Every row gives one point. The ring and each string are closed loops that go straight from each point to the next, and from the last back to the first. Before rounding, they use only three directions, however many columns there are. How many times does the string pass through the ring? Passing back the other way cancels.
(in the rows, 128 means zero)

Ring (8 x 3)
[[175 147 149]
 [157 175 150]
 [123 185 156]
 [ 93 174 162]
 [ 78 144 163]
 [ 92 109 157]
 [135  98 153]
 [161 110 152]]
String (14 x 3)
[[133 129 145]
 [150 104 129]
 [172  85 130]
 [176  97 149]
 [192 100 163]
 [166 130 185]
 [142 139 170]
 [148 130 140]
 [163 119 114]
 [192 111 136]
 [186 113 161]
 [168 123 185]
 [168 113 177]
 [149 125 175]]
Times through: 2

Ring (10 x 8)
[[194 173 141 151 112 144 124 134]
 [175 200 124 150  94 145 128 144]
 [133 215 110 148  81 141 130 148]
 [ 89 205 106 147  82 133 127 144]
 [ 58 174 111 147  98 126 121 133]
 [ 52 142 120 146 118 122 115 122]
 [ 78 102 138 147 145 122 109 110]
 [112  91 153 149 155 125 109 106]
 [154  99 163 151 153 131 112 108]
 [186 125 161 152 139 137 117 117]]
String (19 x 8)
[[ 24 113 135 148 130 113 111 110]
 [ 39 100  85 136 154 128 103 116]
 [106 134  96 140 137 139 112 127]
 [100 142 164 155 114 120 120 117]
 [109 145 148 152 117 126 119 121]
 [ 63 120 176 157 122 110 117 107]
 [ 22  99 163 153 134 105 111 101]
 [ 33 104  85 136 151 127 104 117]
 [ 93 136  81 137 138 140 110 130]
 [105 150 146 152 114 126 120 123]
 [ 54 149 172 158 101 109 122 115]
 [  7 152 134 150 101 110 119 120]
 [ 38 155  82 139 116 129 114 132]
 [ 71 155  71 136 124 139 113 135]
 [ 84 154  94 141 120 135 115 132]
 [ 95 154 149 153 108 123 121 123]
 [ 31 150 165 157  98 107 122 115]
 [ 21 138 137 150 112 112 116 116]
 [ 46 138 184 160 105 105 121 110]]
Times through: 3

Ring (9 x 11)
[[196 105 116 135 117 150 151 127 167  95 127]
 [162 160  98 134 114 147 168 125 166 101 128]
 [109 181 101 127 111 141 176 129 149 106 131]
 [ 64 171 120 120 109 134 174 134 128 108 134]
 [ 33 123 145 109 110 129 164 141 107 107 136]
 [ 41  75 152 102 114 130 154 142 103 104 136]
 [ 87  26 147 101 121 136 142 140 115  98 133]
 [152  23 139 113 123 144 137 135 138  94 130]
 [184  50 133 125 121 148 139 131 154  93 128]]
String (6 x 11)
[[168 133 169 146 107 143 146 132 148  97 130]
 [151 103 130 128 115 144 152 131 148  98 130]
 [181  90  73 118 125 152 160 125 171  97 126]
 [165 101  58 113 126 151 167 125 170 100 127]
 [205 153  47 130 122 156 173 119 192 100 125]
 [222 180  89 149 113 155 167 119 190  98 125]]
Times through: 1

Ring (6 x 14)
[[191 156 143 102 110 138  49 129 114 112 141 174 121 109]
 [144 173 150 128 137 143  81 138 102 103 141 137 112 111]
 [ 75 141 128 157 172 137 146 148 119 111 139  90  96 135]
 [ 55  67 110 152 171 125 175 149 136 118 125  75 111 158]
 [ 94  33 112 125 142 120 146 142 138 118 116 102 135 158]
 [184  90 120  93 105 126  69 128 137 124 132 172 130 129]]
String (10 x 14)
[[218 204 162  97 101 146  16 126  96 103 148 193 120  90]
 [200 169 186  95  98 146  22 129  72  81 126 168 155  94]
 [173 126 167 101 107 138  54 132  89  90 121 151 153 112]
 [145 108 137 114 126 132  90 136 117 109 128 138 130 128]
 [162 118 105 112 126 128  91 132 149 135 146 162 100 131]
 [187 106  86  99 115 122  82 126 171 152 153 187  93 135]
 [196 102  85  94 109 121  75 124 174 153 153 194  95 134]
 [157 125  95 118 133 127  99 132 159 143 153 162  87 133]
 [151 124 115 118 131 130  95 134 138 127 143 151 105 129]
 [178 164 108 114 126 133  74 130 147 138 159 177  84 119]]
Times through: 1
String (15 x 14)
[[105 153 187 138 145 147  95 145  63  70 117  94 148 112]
 [134 189 180 133 139 150  74 141  72  81 132 121 129 102]
 [170 219 141 127 135 146  62 134 113 116 160 164  86 101]
 [154 167 100 128 142 133  96 134 153 142 162 162  72 124]
 [150 137 128 119 131 134  88 135 126 118 141 147 110 123]
 [163 132 155 109 117 137  67 134 100  98 128 147 139 115]
 [190 145 189  94  97 144  30 131  68  76 117 157 167  99]
 [211 204 168 100 104 147  19 127  90  98 145 185 124  90]
 [175 183 180 111 115 148  42 134  75  84 132 152 139  96]
 [144 168 187 122 127 148  64 139  66  75 123 125 147 103]
 [119 197 169 143 151 150  89 143  80  88 139 114 114 105]
 [100 196 127 158 171 143 123 145 121 118 157 114  73 120]
 [106 159 109 149 164 135 129 142 140 130 154 122  76 131]
 [117 120 126 132 145 133 116 140 124 115 135 121 111 133]
 [ 98 128 172 138 147 142 109 146  77  79 116  92 145 122]]
Times through: 2

Ring (7 x 14)
[[181 106 116 121 119 135 146 100 176 108  70 123 109 151]
 [125 170 157 110 131 119 134  78 157 114  97  90 132 166]
 [ 86 165 174 127 142 113 133  83 146 104 130  96 142 163]
 [ 74 120 171 161 147 107 144 105 123  91 158 127 153 141]
 [130  86 143 166 130 100 162 120  95 100 132 152 164 110]
 [184  63 113 157 115 109 169 125 107 106  96 162 150 104]
 [199  61 100 144 114 131 159 120 156 103  75 154 117 126]]
String (22 x 14)
[[173 118 126 125 118 119 151  99 142 114  80 123 133 138]
 [144  68 122 154 133 139 146 118 181  86 110 146 105 148]
 [191  32  91 154 122 151 153 129 197  86  82 164  88 141]
 [235  28  75 146 107 143 164 131 173 100  55 169 100 122]
 [226  67  93 135 105 123 166 118 137 114  56 153 128 115]
 [168 100 125 137 120 117 155 108 134 109  91 135 137 130]
 [152  72 121 152 129 132 150 117 164  92 106 147 116 139]
 [144  90 130 147 130 126 149 111 155  96 108 138 124 141]
 [180 111 122 127 116 118 154 102 137 114  77 128 135 133]
 [212 112 106 110 108 131 151  97 166 119  46 121 114 144]
 [197 137 118 101 112 130 144  87 170 122  50 106 115 154]
 [176 163 138 102 114 109 148  81 127 130  66  99 147 142]
 [144 134 142 125 126 119 144  93 147 110  95 113 133 149]
 [120 116 144 137 137 130 138  99 173  95 114 119 117 160]
 [108 159 159 117 138 127 129  81 177 104 109  93 119 175]
 [125 249 180  72 124  99 129  47 127 141  77  49 158 172]
 [137 222 170  85 121  98 137  59 119 137  78  66 161 159]
 [134 129 145 131 129 117 145  96 143 107 105 117 136 146]
 [118 119 145 136 138 132 136  98 178  95 114 117 114 163]
 [132 146 144 112 133 138 129  83 197 104  91  97 103 179]
 [178 164 131  91 117 130 136  75 177 123  54  89 114 168]
 [195 145 123 101 110 121 147  85 151 126  52 105 128 147]]
Times through: 3
String (25 x 14)
[[106 226 181  89 133 106 127  56 142 127  96  60 148 176]
 [150 212 161  85 118 101 139  62 123 137  71  71 156 156]
 [164 214 153  75 116 112 134  58 147 138  55  65 140 167]
 [146 133 135 115 129 140 133  88 197 104  84 104 101 173]
 [136  92 129 141 135 142 138 107 194  90 106 130 100 162]
 [152 111 132 132 126 126 146 101 158 104  95 124 123 147]
 [169 134 133 119 118 113 151  94 131 119  80 116 142 137]
 [201 138 117 100 110 127 146  87 163 124  47 106 119 151]
 [198 123 110 102 115 145 139  89 201 113  47 108  93 167]
 [162 111 122 121 126 143 137  97 199 101  79 117  96 166]
 [140 108 134 135 131 132 141 102 173  98 102 124 114 155]
 [145 126 140 130 126 117 146  97 143 109  98 119 135 144]
 [119 116 144 136 138 133 136  98 180  94 114 118 112 163]
 [101 122 152 138 143 134 132  96 186  90 124 114 110 170]
 [118 106 144 146 137 126 142 105 160  94 122 128 124 151]
 [116 133 154 135 135 116 142  95 144 103 118 115 138 150]
 [ 78 120 163 151 149 126 133 100 168  86 147 119 123 164]
 [ 36 136 185 156 161 123 126  95 168  80 173 110 128 173]
 [ 43 164 193 145 155 106 131  87 134  94 166  99 152 163]
 [ 79 179 185 131 141  94 140  82 105 112 139  95 170 147]
 [ 74 174 185 134 143  97 138  83 112 108 143  97 165 150]
 [107 159 168 130 134 101 143  88 115 112 122 105 159 144]
 [108 133 158 139 137 114 142  96 139 102 125 116 141 149]
 [ 75 133 168 145 149 125 131  95 167  89 144 111 125 167]
 [ 71 182 182 120 147 118 124  75 163 103 133  83 133 179]]
Times through: 0

Ring (6 x 14)
[[127 152 115 134 122 150 108 117 181 130 145 125 143 123]
 [140 161 132 117 109 150 123 133 145 123 141 138 129 152]
 [146 148 139 110 117 137 133 140 115 123 139 143 121 153]
 [148 120 128 119 142 130 134 140 121 132 141 140 127 124]
 [139 105 111 135 159 130 122 127 154 140 145 130 140  93]
 [123 127 108 141 143 135 108 111 177 138 146 121 146  97]]
String (29 x 14)
[[146 173 122 123 102 176 117 136 188 120 144 137 138 153]
 [146 156 122 124 116 163 120 136 173 125 143 137 136 141]
 [139 147 129 120 121 142 124 132 140 127 141 136 130 139]
 [133 145 141 112 120 121 129 129 102 126 139 137 121 146]
 [130 142 143 111 123 113 130 127  90 127 138 137 119 146]
 [143 146 148 104 117 123 138 140  86 123 137 144 114 159]
 [155 140 143 105 122 135 142 150  98 123 138 149 116 156]
 [159 131 124 119 134 153 134 149 147 128 143 144 130 133]
 [151 127 123 122 138 144 131 142 143 131 143 140 131 126]
 [139 129 127 122 136 130 127 131 129 132 142 135 130 125]
 [136 123 135 117 139 114 132 131 100 132 140 136 123 127]
 [147 104 124 123 156 121 134 137 118 137 142 138 128 109]
 [158  89 100 140 173 148 128 142 179 143 148 135 145  80]
 [153  96  95 144 169 154 121 136 198 143 149 131 151  78]
 [136 121 118 130 145 132 121 126 149 136 144 131 137 109]
 [129 127 129 123 138 117 123 122 118 134 141 131 129 121]
 [122 115 127 126 148 104 122 116 110 138 141 127 129 108]
 [125 102 102 146 165 125 110 112 173 146 147 119 148  75]
 [130 106  87 156 165 150 103 113 223 146 151 117 161  65]
 [131 125 108 139 145 141 112 119 178 138 146 125 145  99]
 [129 132 122 128 135 128 118 121 142 134 143 128 135 117]
 [119 134 129 125 133 113 117 113 121 134 141 126 131 121]
 [115 141 110 141 133 137 102 105 183 136 145 118 147 104]
 [128 148  94 151 130 172  96 113 240 135 150 119 160  99]
 [134 152  96 147 126 178 100 119 240 133 149 122 158 107]
 [134 138 122 127 130 138 119 125 152 131 143 131 135 123]
 [126 149 131 122 120 129 118 120 132 128 141 130 130 136]
 [125 161 135 118 110 133 118 120 131 125 140 131 128 147]
 [139 174 122 125 101 171 113 130 187 121 144 134 139 150]]
Times through: 5
String (26 x 14)
[[130 113 128 124 149 108 126 123 108 137 141 131 128 111]
 [129 117 125 126 146 114 123 121 121 137 142 129 131 110]
 [125 103 109 140 162 117 115 114 152 144 145 122 142  83]
 [128 104  88 156 166 145 102 111 218 147 150 116 160  64]
 [114 124 118 135 144 112 110 106 141 139 143 119 138 100]
 [123 135 131 123 132 115 120 117 117 132 140 128 128 125]
 [131 138 107 139 134 152 108 119 193 134 146 124 147 107]
 [128 151  96 149 127 172  97 113 238 134 149 119 159 103]
 [125 158 103 144 120 168  98 113 223 131 148 121 154 114]
 [132 160  97 147 120 182  97 117 245 131 149 122 159 112]
 [119 159 119 133 115 145 105 111 174 129 144 123 141 128]
 [121 147 128 125 123 126 115 115 137 130 141 127 132 129]
 [129 139 122 128 130 134 116 121 150 132 143 129 136 122]
 [130 140  98 147 135 163 101 115 222 136 149 121 155  99]
 [125 130  85 159 146 166  94 108 249 141 151 114 165  78]
 [127 117  84 159 157 159  97 110 241 145 151 114 165  68]
 [122 110 105 144 157 124 109 110 170 143 146 119 147  82]
 [125 121 126 126 143 112 121 118 120 136 141 128 131 112]
 [137 119 114 133 147 136 119 126 159 137 145 129 140 104]
 [147 107 101 141 159 150 119 132 188 141 148 130 148  88]
 [155  91  98 142 172 149 124 138 187 144 148 133 148  77]
 [139 106 127 123 154 113 132 131 109 137 141 135 127 109]
 [133 124 132 119 139 114 128 126 106 133 140 134 125 123]
 [140 123 120 127 142 135 124 131 146 134 143 133 135 115]
 [157 100 101 139 164 154 125 141 186 141 148 135 146  87]
 [147  93 109 135 168 130 128 134 152 142 146 133 139  87]]
Times through: 4
